Rows are points. The points of each table are mixes of a few directions, plus a little noise. How many directions does each table use, and how many do they share? Where both have some left over, give the other angles between the two spaces (their principal angles), to ten degrees, smallest first.
In the rows, 128 means zero.

First:
[[146 133]
 [154 136]
 [206 151]
 [105 121]
 [151 135]
 [ 91 117]
 [ 44 103]]
Second:
[[167 140]
 [119 125]
 [ 80 114]
 [229 158]
 [103 120]
 [107 122]
 [ 91 117]]
Directions: first 1, second 1, shared 1

First:
[[191 121 134 227]
 [ 93 131 125  72]
 [149 125 130 161]
 [ 88 132 124  65]
 [119 129 127 114]]
Second (5 x 4):
[[129 103 212 190]
 [139 121 149 160]
 [159 138  85 145]
 [106 139  98  72]
 [108 140  94  74]]
Directions: first 1, second 2, shared 1

First (7 x 9):
[[113 165 128  67 128 126 142 117  99]
 [189  65  31 139 177 179 127  62  55]
 [108 149 158 120 110 111 148 162 161]
 [ 92 157 145 167 118 101 138 188 106]
 [100 164 158 109 113 109 133 150 132]
 [151 111 108  98 135 145 158 111 145]
 [143  85 168 195 115 125  50 105 198]]
Second:
[[113 161 100  90 139 128 166 140  64]
 [ 66 199 145 142 128  94  73 147  13]
 [169 105  71  59 144 162 239 126 150]
 [150  91 144 152 120 135 112 116 195]
 [118 151 110 103 135 128 152 136  84]
 [106 142 154 160 121 111  76 130 111]
 [169  71 136 143 121 146 135 111 226]
 [115 138 142 144 124 119 100 129 116]
 [146  94 150 160 119 131 100 116 193]]
Directions: first 4, second 2, shared 2

First:
[[129 120 153 128 130 121 114 118 118 140 123 138 155 122]
 [129 118 159 128 131 120 110 115 116 143 122 140 161 120]
 [124 165  17 129 117 159 193 174 173  73 150  83   7 157]
 [126 145  75 128 123 143 159 150 150 102 139 107  71 142]
 [128 126 134 128 129 126 124 125 125 131 127 130 135 126]
 [129 116 163 128 131 118 108 113 114 145 121 142 166 119]
 [128 128 128 128 128 128 128 128 128 128 128 128 128 128]
 [129 117 163 128 131 118 108 113 114 145 121 142 166 119]
 [129 118 159 128 131 119 110 115 115 143 122 141 162 120]
 [128 127 130 128 128 127 127 127 127 129 128 129 130 127]]
Second:
[[129  80 141  75 126 113 129 111 142 150 167 160 140 105]
 [129 158 118 160 128 138 128 139 120 112 106 109 118 141]
 [141 137 106 124 114 139 142 132 135 103 150 129  95 121]
 [120 153 132 164 137 131 119 137 115 128  91 107 139 146]
 [122  86 149  89 134 111 122 113 135 158 146 152 154 115]
 [127 176 116 183 131 143 126 145 113 107  87  96 118 152]
 [117  73 161  81 139 103 117 108 135 172 145 157 169 113]
 [140 159 100 149 115 146 141 140 128  93 132 115  90 131]]
Directions: first 1, second 2, shared 0; angles 30

First, 11 rows:
[[131  77 124 139 120 151 174  98 162 173 153 173 119 104 130 100 115 146
  186 104 114  96 119 195]
 [124 171 150 125 179 121  33 182  60  71 120  67 116 172 130 139 135 109
   40 152 165 123 149  39]
 [128 121 127 130 127 131 135 125 133 135 132 134 127 125 128 124 127 131
  136 125 126 125 126 137]
 [129 104 135 136 144 144 126 125 129 141 147 139 115 128 131 108 121 135
  138 118 133  99 129 147]
 [128 117 135 133 145 137 114 134 120 129 139 128 117 134 130 117 123 131
  124 125 136 108 131 130]
 [128 144 114 119  94 111 159 115 148 129 108 131 146 117 124 148 135 124
  141 132 111 165 121 130]
 [130  93 140 141 156 152 118 129 123 144 158 142 106 130 133  97 116 139
  138 115 138  80 132 152]
 [125 173 131 117 135 108  87 155  97  87 105  88 137 148 125 153 139 111
   77 150 140 157 136  67]
 [130 103 108 127  80 127 206  84 183 169 127 173 143  92 125 127 125 141
  196 111  97 145 111 191]
 [126 168 140 121 157 116  64 167  81  82 115  82 126 159 128 144 137 112
   63 148 152 136 142  59]
 [128 135 103 118  72 110 194  95 172 146 105 150 155 101 122 150 134 129
  170 126  97 176 112 158]]
Second (11 x 24):
[[120 188  95 113  49  96 208  93 177 125  63 120 180  93 116 187 136 122
  174 151  86 249 127 129]
 [122 133 132 140 135 147 143 119 136 137 122 125 128 118 127 125 114 136
  158 135 125 143 147 141]
 [124 109 146 148 168 163 114 132 118 139 147 127 108 130 131 102 108 141
  144 126 141  97 151 143]
 [128 161 106 109  74  94 165 113 151 120  93 126 159 115 122 166 144 118
  133 137 105 190 114 118]
 [126 115 140 142 156 152 118 131 121 135 142 128 114 129 130 110 114 137
  139 127 137 106 143 138]
 [139  94 139 120 156 118  68 157  94 118 167 136 103 158 135 103 143 120
   66 108 152  50 103 110]
 [123 139 126 134 122 137 150 117 141 133 115 125 135 116 126 134 119 133
  155 136 120 155 141 138]
 [121 133 132 141 136 149 145 118 136 137 121 124 127 117 127 125 112 137
  161 135 125 144 149 143]
 [126  80 163 160 210 186  78 147  96 143 178 130  81 144 137  71 100 146
  129 117 161  41 155 147]
 [143 144 100  82  65  49 118 140 126  98 115 135 155 145 125 165 178  97
   54 118 118 140  66  85]
 [134 114 130 121 135 117 101 142 113 121 144 132 120 143 131 120 139 122
   94 118 138  94 111 116]]
Directions: first 2, second 2, shared 1; angles 60
